Rows are points. Any point is a mix of the corners, with weights that add up to 1. It lies inside the corners' shape when no weight is negative. Say inside or outside, and name the corners with a negative weight.

Corners:
(1): -20	5
(2): 70	23
(3): 5	-9
Points:
59	19 => inside
55	17 => inside
-16	5 => inside
16	11 => inside
-14	4 => inside

Corners:
(1): -22	7	1	6
(2): 84	54	-39	-38
(3): 1	-51	-18	10
(4): 0	-32	25	16
(5): -27	-50	18	-15
Points:
61	33	-27	-26 => inside
-11	-37	10	-11 => inside
-17	-42	15	-9 => inside
-5	1	-5	10 => outside (5)
-21	-43	15	-12 => inside

Corners:
(1): 4	22	-31	-3	47	-12	-26	-54	25
(2): -31	60	25	-36	-26	-15	3	-8	17
(3): -31	36	39	-5	44	-39	-3	-14	40
(4): -20	-31	2	-22	-29	-8	9	-1	13
(5): 41	46	-27	35	61	13	53	46	-28
(6): -24	-41	14	44	-1	36	-26	39	48
(7): 28	48	1	-10	-51	4	85	-22	62
(8): 12	2	30	27	-42	-18	-11	14	-7
(9): -27	39	-20	44	-57	9	81	30	56
(10): -50	35	22	53	-42	32	16	-52	-16
Points:
-9	27	-3	10	-4	2	35	0	27 => outside (8)
-9	59	-6	1	9	-6	40	-42	13 => outside (6, 8)
-11	-1	1	19	5	10	-9	1	32 => inside
-5	25	-9	11	6	-3	8	-12	21 => inside
2	25	-14	3	20	-6	1	-25	21 => inside
-7	0	7	24	44	0	-34	6	-22 => outside (7, 9)

Corners:
(1): 39	-26	-34	-41	-64	-5	-40	40	-33	-30	-44	-22	-15	42
(2): -2	14	55	-8	39	-5	51	21	-17	8	-27	-24	-24	-38
(3): 56	25	-35	16	34	-43	-12	-6	-19	-48	-11	38	-41	6
(4): 14	-3	-23	-42	21	23	-30	-19	-2	-3	-60	39	-32	-54
(5): -9	-55	-42	19	30	-8	-2	-50	-38	55	32	-17	1	38
(6): -9	-5	-26	-3	-22	-38	-2	-3	-35	33	-6	-39	59	-21
(7): -33	-10	10	22	-40	57	14	34	24	-15	39	-8	-37	28
(8): -26	34	-45	12	4	34	30	39	41	54	-66	-22	-46	-7
(9): -5	61	11	-46	39	-51	-26	8	-16	54	-48	28	-15	-12
(10): 8	-54	-22	13	-8	-37	7	-32	12	25	-15	36	8	27
(11): 43	-5	-20	-59	-60	-32	10	16	15	64	38	3	47	-28
(12): 43	-7	58	21	-67	53	-8	32	-9	18	8	-35	-43	-55
(13): 8	22	57	-2	11	36	41	-18	-50	-26	-40	-38	46	30
(14): -31	50	-19	-92	-33	-54	-11	-36	-4	55	-31	-16	-24	38
(15): 17	10	14	-33	11	-23	-11	13	22	25	-37	-65	34	-15
Points:
0	13	-4	-23	-16	-2	-2	6	-3	21	-11	-15	-12	-1 => outside (10)
-4	11	-5	-16	-2	-9	-2	1	-4	22	-14	0	-14	8 => inside
6	-17	-15	-9	-6	-11	-1	-9	1	18	-24	10	-7	5 => inside
-2	0	-8	-24	-5	-2	-1	-2	-6	32	-25	-9	-1	-12 => outside (3)
8	11	-10	-23	-12	-25	-3	-2	-12	37	-5	-10	12	12 => outside (2, 4)

Corners:
(1): -13	31	46	-57	-5	-55	-16	56	6	-48	47	-21	-6	-5	-23	-19	33	19	22	-8
(2): 14	6	-14	-14	1	35	8	42	3	-7	-11	-28	4	-95	-44	26	-8	-9	-14	-36
(3): 29	68	-38	-59	41	-11	-21	44	-30	-38	-49	8	14	60	25	-1	-20	1	-2	-51
(4): 2	17	7	35	-9	20	43	20	-71	-14	-37	-28	4	-39	4	15	-17	26	3	13
(5): -9	13	-45	-36	20	-4	-14	-12	22	-10	29	-15	-28	-18	22	-15	11	41	-16	0
(6): -7	-3	-19	-34	13	-22	4	-12	-6	-11	-26	-12	-6	-28	13	-11	4	4	-66	-24
(7): 7	-46	9	31	-73	21	53	-8	52	22	17	27	4	-4	59	4	21	10	11	6
(8): 18	-13	4	9	-14	-40	22	13	-56	20	-31	-76	23	44	-35	-39	46	50	21	-36
(9): 42	17	-6	3	-3	-10	-13	-17	-13	-19	-53	6	-32	4	15	-30	-50	-56	24	40
(10): 12	53	15	5	6	25	-27	0	-32	-12	-19	-27	-31	56	-17	-9	5	6	-50	17
(11): 29	-12	-5	-30	-44	-37	-27	52	27	1	-2	-26	-10	3	26	12	-38	8	-7	3
(12): 26	-11	-10	28	2	26	-41	-15	-14	11	-59	-28	-30	-36	61	-35	55	32	-1	2
(13): -6	10	29	-31	-5	-11	35	1	-55	41	3	-27	20	20	2	-14	-33	-50	-5	4
(14): 5	-55	22	26	22	2	23	-64	-14	-5	-28	-8	-44	-1	52	28	17	26	44	-10
(15): -44	45	18	55	15	-10	15	-25	35	19	-27	-4	61	-50	30	17	-10	13	-4	-28
(16): -30	-17	-1	24	16	-24	-10	-20	-11	-6	16	0	5	16	7	-31	-38	-25	-31	-55
(17): -73	-49	-16	-78	-31	-21	-17	-19	23	-5	-30	-4	0	29	-2	-57	-44	11	12	18
(18): 34	-11	1	-4	67	-21	-13	23	-12	28	-42	1	25	31	-4	-32	-4	-10	-17	-5
(19): -43	31	-38	37	69	-51	1	1	-10	13	-14	12	26	30	6	8	37	-40	17	-57
(20): -3	46	-5	-28	20	9	-10	46	15	6	-86	-77	-5	42	24	-73	-29	0	-36	3
(21): 35	-4	25	-36	-18	35	24	29	-3	-20	-6	-65	47	-26	-10	2	29	-29	7	79
Points:
5	37	0	-9	14	-4	-7	13	-30	-15	-25	-40	-4	-5	-3	-3	-7	-7	-9	-6 => outside (7, 17, 18)
-2	11	-7	-9	11	-11	-3	3	-3	-4	-12	-15	0	3	13	-8	-1	2	-3	-9 => inside
35	29	25	-24	-11	23	7	21	11	-7	-3	-30	-2	1	61	3	17	41	-33	31 => outside (2, 8, 9, 16, 17, 19)
-5	12	-8	-27	9	-25	-29	16	13	8	-8	-41	2	-10	-21	-42	-15	-22	-31	-5 => outside (3, 4, 7, 14)
-14	-15	-8	0	1	11	12	-5	14	10	-13	0	6	-3	34	1	-3	4	-16	-12 => outside (1, 8, 9)
35	33	0	-50	1	12	12	47	-6	-23	-25	-11	-18	28	-2	0	-46	-40	40	61 => outside (6, 8, 12, 15, 16)

Corners:
(1): 25	-29	13	35	-16	33	-2	-22	20	-29	25	26	21	-18	14	19	-30	-20	-11	22
(2): -6	-25	0	19	42	20	1	-3	9	42	-24	3	3	-34	-12	9	-19	31	5	-26
(3): -7	48	21	20	62	36	20	-14	-38	-15	-29	-3	51	-31	-32	-5	34	41	-2	-5
(4): -6	-20	29	-29	-41	-33	-29	-21	-34	27	-23	-30	-25	6	-8	24	-24	-35	10	31
(5): -7	12	-2	-48	43	-9	67	18	-17	-25	39	20	24	-2	24	-10	15	11	51	-2
(6): -29	-46	22	-14	-30	-9	-14	7	33	-9	-7	10	-17	42	-21	19	18	19	-27	-21
(7): -38	-10	-41	-10	-33	-29	43	-3	-20	8	15	-36	28	32	17	-15	-50	17	-27	38
(8): 15	5	-33	-12	-38	49	-9	29	52	28	19	43	-25	-34	-9	34	-9	4	-2	-16
(9): 14	-24	0	-11	8	-38	12	13	26	-3	8	13	-23	-31	-16	-4	26	44	26	18
(10): 31	10	-5	42	7	39	29	36	-29	-1	-38	-26	26	2	23	-29	-22	25	38	43
(11): 50	-34	-31	44	59	-27	73	-12	-44	-15	-17	-21	-35	30	-23	8	13	-30	-11	19
(12): 37	-6	-20	-37	1	-29	-6	8	26	-1	20	44	-49	-8	24	-5	-48	43	4	4
(13): 4	-33	23	37	-11	46	-29	32	-2	12	32	-29	-22	-32	-43	29	-31	-22	-18	27
(14): 22	36	-33	6	-32	-3	-18	-32	0	50	40	12	-15	37	-44	-8	-24	26	15	-11
(15): -34	17	-7	2	-34	1	-27	-27	47	-11	-45	-32	21	-14	-53	-16	-63	-30	15	7
(16): 18	-20	-17	-33	-15	0	-16	23	20	-42	28	26	27	-41	-27	-22	-10	24	40	-23
(17): 15	-35	-35	37	-19	35	25	-34	-24	-10	19	8	-49	17	-22	-26	-9	-35	-8	4
(18): -17	38	-46	52	-7	11	-26	-33	-11	17	20	-8	9	-14	13	-21	-6	1	-19	-3
(19): 42	-13	-19	16	24	58	-12	-29	52	-12	1	-18	24	-29	13	-19	14	17	-20	-9
(20): 37	-39	-27	-2	27	47	-40	-24	7	-5	-42	41	14	-6	11	-15	-13	11	20	37
(21): 15	-44	35	-15	52	-33	95	43	-13	12	28	38	5	-7	36	-7	8	-28	-36	17
Points:
1	-8	-12	-12	-2	-3	10	-8	7	-2	7	9	1	-5	-6	-2	-6	6	4	0 => outside (10, 13)
4	-7	-2	7	-3	8	0	-5	-1	2	-11	-9	2	-7	-14	-2	-19	-4	6	13 => inside
-3	-4	-4	1	-9	15	-8	-5	17	7	-1	2	-1	-11	-6	-3	-24	6	-1	10 => outside (11, 16)
14	-3	-16	-1	11	10	14	4	-2	9	1	8	-7	-12	-4	-9	-10	9	5	6 => outside (1, 6)
14	-9	-12	2	6	6	8	1	0	6	10	12	-5	-7	-1	-2	-2	13	5	7 => outside (15)
7	-14	-5	-6	-6	-1	1	-3	5	1	1	2	-7	-1	-2	-2	-16	7	0	8 => inside
0	-17	-12	13	16	37	33	2	-25	-4	-17	-19	26	-7	-6	-12	-17	-22	-1	20 => outside (1, 6, 9, 12, 14, 18)

Corners:
(1): -8	34	-20	-2	-15	1	31	10	19	-9	-36	17	17	2	14	-7	-19	-22	-23	25
(2): -25	18	-11	10	-15	14	-4	20	1	8	17	-6	-13	-23	10	1	11	-18	-27	-52
(3): -17	-27	-6	-11	-30	17	24	-11	-20	-9	4	11	6	-4	4	19	17	14	-31	5
(4): 26	14	-31	-14	-31	13	26	-22	26	12	4	-15	2	-10	8	23	21	24	-22	23
(5): 13	-31	-7	19	-13	14	-4	26	8	-23	-40	17	-7	24	3	9	11	0	-5	5
(6): 30	-16	-18	18	-20	-3	9	23	-28	-18	7	-22	11	18	11	11	-2	35	-3	-9
(7): -14	-25	-28	20	35	1	6	25	3	6	-17	-24	18	-5	-3	8	13	-5	0	-9
(8): -19	-27	-33	24	26	-3	21	-7	18	-10	-6	-33	-13	2	-6	1	-21	47	2	12
(9): -10	-9	33	-39	-8	-25	-80	0	-6	10	13	9	21	-11	-5	29	-12	13	-21	3
(10): -13	22	-2	-16	22	13	-70	22	-13	-1	3	-3	11	49	5	27	-7	-22	-24	15
(11): 21	-24	-21	6	12	-10	-3	-33	15	-1	0	0	0	20	4	-3	-1	22	-28	-76
(12): 14	-17	-2	-2	-26	-36	-11	-76	0	-30	-19	-10	-6	-8	16	17	2	1	12	19
(13): 16	-29	12	17	3	9	-5	16	-35	-1	-71	-17	-20	3	5	-8	-1	-4	-7	-18
(14): 25	-35	76	6	52	6	-29	-39	5	-8	9	21	33	5	-1	2	-14	-13	14	14
(15): -8	-16	2	12	-23	-10	-12	15	-14	5	4	8	1	1	-10	-64	5	-11	-12	15
(16): 6	-41	2	-22	-16	2	24	32	8	-16	14	-33	-19	-5	-17	-12	0	-27	-15	-6
(17): -7	-8	-27	26	12	-29	31	21	-4	3	-4	8	-36	-9	12	7	11	-20	-27	15
(18): -1	-10	-30	24	-16	-17	-2	-27	8	15	13	17	-11	-10	-5	8	-34	-14	-12	-2
(19): 39	-37	94	10	-22	-11	-52	-9	-14	-6	-3	-5	26	41	-27	34	7	-5	-19	1
(20): 5	65	-11	-18	-24	14	4	13	-3	6	-16	12	12	32	-34	19	8	-9	20	4
(21): 38	4	-21	-1	-33	8	15	-6	8	-48	13	-3	18	-14	-95	-9	6	4	-27	-34
Points:
19	50	-40	-18	4	12	4	57	23	-3	30	17	20	5	-30	-10	17	-23	-29	-29 => outside (3, 8, 12, 13, 18, 19)
12	-11	19	3	1	5	-29	12	-13	-6	-4	3	18	18	-3	11	12	-4	-28	-8 => outside (8, 12, 16, 18, 20)
4	-3	-6	1	-6	3	-3	9	6	-1	11	-1	9	9	-10	10	1	4	-20	0 => outside (12, 13)
-1	-12	1	-3	-4	0	-18	-9	0	-2	3	-4	10	14	10	13	-4	9	-9	-1 => outside (13, 17, 21)
3	-11	13	4	0	2	-34	-20	-6	8	-4	1	7	21	19	13	-4	16	-3	3 => outside (1, 7, 16, 17, 21)
10	-11	-4	2	-7	-2	-7	0	-4	-10	-8	-2	5	10	-9	5	-1	3	-11	3 => outside (2)
-6	-21	-10	0	0	0	-21	-8	1	-1	-2	-6	4	-1	16	-2	-11	8	-14	-2 => outside (17, 19, 20, 21)

Corners:
(1): 5	72	26	21	10	-34	-1	-11	11	36	-12	-33	70	-63	19	59	12	33	49	-56
(2): 45	67	1	22	25	3	64	43	-29	-5	-32	10	5	13	-25	-53	3	-38	-25	-24
(3): -12	42	17	10	0	47	22	-6	-50	14	-34	-34	43	-34	-20	-25	12	1	45	3
(4): -18	-14	28	-20	19	-29	-32	70	-42	-33	17	52	1	83	24	-64	-25	-18	-10	5
(5): 4	-7	-37	-32	38	-28	-16	72	11	-37	-4	-10	-12	-24	50	-54	-14	21	10	-2
(6): 34	33	49	52	-45	-6	-23	-8	22	52	-25	-25	19	-32	27	21	16	94	37	16
(7): -15	2	38	53	-19	-47	40	1	-10	41	-48	-58	21	-33	31	20	-6	27	42	-4
(8): -2	30	-27	64	12	27	13	-24	-3	-10	-33	7	30	1	0	10	30	-21	45	-28
(9): -14	27	13	20	-53	-16	14	31	33	2	-18	-25	19	-48	-27	59	-11	66	69	-22
(10): -37	-16	3	-27	51	-28	19	34	-20	-1	55	11	-45	-19	25	-33	19	16	-9	12
(11): -23	-2	-28	-33	14	-32	-29	20	-23	-33	-31	41	15	-4	-2	-29	-3	-31	-43	35
(12): 14	32	40	14	-26	-34	-16	0	21	20	0	-65	17	-45	10	57	44	-9	61	16
(13): -56	-3	-13	-7	55	-12	-7	77	18	7	7	15	3	23	32	-42	-40	-34	-27	53
(14): -23	14	-62	-44	13	-5	2	56	-44	-24	-6	26	14	86	34	2	0	-23	-30	34
(15): -5	-6	-9	-18	42	14	-16	7	-23	-82	0	-4	11	50	24	-11	-63	-12	-59	25
(16): 30	-5	-33	5	-24	8	32	-4	-17	-31	45	0	60	12	11	-26	-23	-38	-9	18
(17): -15	8	36	17	-35	20	-3	46	11	-1	1	-29	20	-80	70	30	17	36	-2	-10
(18): -16	14	25	8	-40	26	21	-11	16	37	-3	-71	47	-2	-16	-7	31	-2	-1	-41
(19): -26	-12	25	-70	14	-10	22	47	22	-56	-1	39	11	35	66	-32	0	27	-18	46
(20): 52	12	9	51	39	16	54	48	-32	-1	-29	-4	70	31	-52	-6	40	6	11	-35
(21): 4	-34	3	-57	27	0	-18	55	-1	11	-10	39	-15	18	36	0	-33	-23	10	-3
Points:
27	53	16	52	-29	-4	50	-23	-18	26	-31	-31	51	-59	-17	47	59	32	63	-25 => outside (4, 5, 13, 15, 18, 21)
-4	15	4	1	11	-14	10	29	-4	-2	-9	-10	17	-9	21	-5	1	7	10	-2 => inside
-7	17	3	0	2	-3	11	25	-13	6	-11	-6	23	-7	10	-13	9	1	15	2 => outside (15)
-16	13	7	-9	4	-8	0	25	-1	-3	-4	-3	13	-6	29	-9	-7	6	5	12 => outside (20)
13	40	29	45	-34	8	34	5	-10	23	-12	-50	47	-37	15	11	56	29	35	-30 => outside (9, 11, 13, 15, 21)
-6	32	-11	15	14	4	7	47	-22	-4	-44	-13	34	3	-19	-1	-7	-34	10	-26 => outside (6, 10, 16, 19)
2	13	1	5	2	-3	7	16	-5	-8	-2	-10	23	-4	14	-4	1	-5	9	4 => inside
-4	9	4	3	7	1	9	31	-10	-7	-10	-3	14	3	13	-15	-1	-1	4	5 => outside (1)

Corners:
(1): -6	-6	-19	-1	13	-48	-10	44	-24	-19	-27	24	31	-73	-1	-24	-1	-51	46	29
(2): -44	-20	31	-22	2	13	5	32	-16	13	-20	-40	-50	46	14	0	-38	-13	-15	-9
(3): 25	9	11	-16	5	22	8	26	27	-13	-7	-31	-16	45	-22	1	20	-18	-1	-4
(4): 17	-29	-29	20	26	15	16	29	16	25	43	17	13	-36	5	23	23	-6	-9	18
(5): -52	7	18	1	-24	11	10	-33	19	19	-6	-47	1	44	1	-12	-5	-3	-20	-24
(6): 3	16	58	27	0	25	14	-7	-10	26	5	7	36	-13	36	-23	12	-16	34	22
(7): 49	-17	-29	11	-13	-5	0	-9	55	-59	18	-7	10	4	29	5	-44	-2	30	19
(8): 42	-33	-35	23	3	11	-39	23	47	6	6	5	-7	-36	15	14	22	-8	21	21
(9): 12	-9	-7	17	8	20	24	22	22	-4	-32	-6	45	-36	-26	6	-40	-7	9	-50
(10): -26	14	27	28	-15	18	-13	-49	-7	42	40	6	20	-8	-8	-14	-1	-32	13	-8
(11): -7	-17	-21	-3	-42	1	-15	-16	-9	-15	29	22	-9	-36	-5	8	25	-9	-19	6
(12): 16	-22	52	2	-37	-4	-12	-20	30	-6	-8	28	-15	4	-16	-1	-30	-50	5	6
(13): -95	49	-1	23	26	-13	20	-31	9	31	-7	-41	3	1	-16	-37	-42	12	6	-25
(14): 56	-13	12	19	5	-10	-23	-14	19	26	25	-21	-20	22	53	26	52	-14	32	-7
(15): 13	-25	8	33	23	32	4	-6	5	16	9	34	-8	41	19	18	13	-15	6	38
(16): 16	-37	34	29	6	5	-57	-21	1	5	-3	15	10	12	3	-8	3	-8	-12	-25
(17): -61	18	-16	-10	-11	-29	25	44	-6	13	15	-11	11	17	0	-9	-21	30	10	28
(18): -19	16	16	36	-29	13	-12	9	14	14	40	5	16	-19	21	-39	-23	-15	3	-44
(19): 31	11	-25	-32	6	8	10	14	26	-9	-24	34	20	21	-5	7	-16	-18	-21	10
(20): -10	-27	-24	-4	-33	-6	-7	-57	48	20	-4	-62	-38	32	2	-40	-22	2	13	-22
(21): -21	-40	21	-5	9	8	-6	11	31	-19	15	21	13	-5	12	-17	-2	-17	21	-6
Points:
-31	0	17	10	-7	4	11	-4	-2	21	13	-8	3	-6	4	-14	2	-15	11	-3 => outside (7, 8, 16, 19)
-5	-1	11	12	-2	6	1	-4	11	17	4	-13	1	9	10	-9	-6	-12	10	-1 => outside (11, 21)
-3	-4	13	7	-17	9	2	-12	9	9	4	-1	5	6	-3	-11	-15	-19	1	-2 => outside (8, 13, 14, 21)
20	-22	-6	9	-20	-3	-13	-4	30	-15	2	14	9	-4	7	-2	-12	-15	9	-5 => outside (2, 3, 4, 6, 10, 13)
-47	-3	19	26	-10	8	0	-18	20	21	12	-18	13	-10	2	-31	-38	0	6	-25 => outside (1, 3, 11, 14, 15, 19)
-5	-11	6	21	1	3	-7	0	12	3	9	14	12	-18	-1	-12	-8	-17	16	4 => outside (2, 5, 14, 19)
-4	2	-2	13	-2	4	-6	-7	8	13	3	5	14	-9	-1	-13	-2	-13	15	-6 => outside (2, 4, 5, 7, 12)
-7	-9	-12	-1	-7	-1	6	14	19	-3	1	-8	-2	-1	-1	-2	-11	-9	3	-5 => outside (6, 10, 16)

Corners:
(1): -21	-21	-33	32	4	-41	3	-13	18	-10	-37	13	4	-8	-28	17	18	23	-6	9
(2): -49	-26	-12	-55	7	-5	24	-23	-14	4	8	33	-4	23	-25	15	-10	9	-17	34
(3): 30	34	11	15	-17	40	-4	15	37	30	-39	-10	-33	-11	-18	-38	51	56	-26	27
(4): -2	-11	5	-22	-22	19	-6	18	3	29	-14	-8	-10	8	37	-7	-2	-12	-36	19
(5): -18	-38	-16	23	1	-6	8	18	-11	2	12	-3	32	4	-15	-42	23	-4	2	25
(6): 14	-8	52	-51	-39	28	-40	38	-28	45	8	93	-26	73	12	8	46	29	-5	45
(7): 0	0	-10	42	35	8	-2	66	41	-25	-22	-28	58	9	21	20	-28	17	18	-31
(8): -24	-4	2	-32	-31	8	-27	12	-7	-13	-36	21	37	-41	-19	-56	-9	-26	-42	0
(9): 27	-35	-78	-39	-22	-1	26	-19	-2	15	-12	-25	-18	1	14	-22	52	52	2	28
(10): -16	-48	-49	-17	47	-33	0	-51	-24	73	-22	-56	22	-8	-27	-12	16	39	-5	24
(11): 14	-12	8	-28	-5	7	-19	0	26	-1	52	37	-23	40	-14	-6	-7	16	12	-14
(12): -25	14	21	-15	-15	-4	-22	-42	-21	-6	17	-6	-29	16	-29	43	17	-11	-1	-1
(13): -7	-27	7	0	12	7	42	-3	11	45	-8	1	-28	-28	5	29	55	0	7	42
(14): 5	-16	38	-15	30	12	-41	20	-7	-4	-8	-26	-1	24	21	-3	12	12	11	-20
(15): 5	11	-24	24	62	5	-26	15	-14	-20	-19	17	-6	32	-37	-54	-10	-21	-1	0
(16): 14	-21	24	32	-29	66	-11	55	-27	28	0	3	-50	0	14	29	65	16	-35	-10
(17): -4	-41	19	-79	-32	5	33	-78	-40	11	35	6	-25	22	6	15	49	-8	-24	-4
(18): -9	25	64	-13	-7	1	-15	47	24	-6	-27	-34	2	3	-7	-14	1	-16	-18	-36
(19): 9	-3	95	-10	-8	29	-33	59	-22	17	-21	-47	12	31	-7	23	-32	-22	-16	0
(20): 1	7	-2	1	-27	-6	-2	-29	-15	-9	23	16	-20	19	-15	3	1	51	-4	-4
(21): -46	-13	3	-2	-24	9	-9	-22	5	-22	-19	7	16	19	-33	-3	-28	11	1	-36
Points:
-7	-9	10	-11	-5	8	-6	4	-8	7	-11	1	-2	8	-6	-7	14	5	-13	7 => outside (11)
-8	-16	4	-15	-1	7	0	1	-4	9	-7	-1	-4	9	-7	0	16	4	-10	9 => outside (20)
-5	-7	-22	22	-15	10	0	-3	4	12	-11	2	-24	-15	-19	-13	33	19	-18	5 => outside (2, 6, 7, 14, 17, 19)
2	-2	15	1	11	-1	-18	21	7	6	-15	2	15	8	-7	-20	0	2	-7	1 => outside (2, 9, 12, 16, 21)
-6	-9	25	-24	-16	13	-12	4	-11	7	2	15	-14	21	-8	1	13	4	-12	8 => outside (7, 10)
-3	-13	6	-14	-8	16	-7	1	-8	12	-2	4	-7	13	-5	-3	15	11	-8	7 => outside (1, 18)
-6	-5	11	-14	-9	4	-6	4	0	-2	-3	10	-2	18	-8	-2	3	12	-4	6 => outside (10, 16)
-6	-18	-3	-19	2	0	-4	-12	-11	13	-9	-6	2	13	-4	-3	13	14	-5	14 => outside (11, 16, 18)
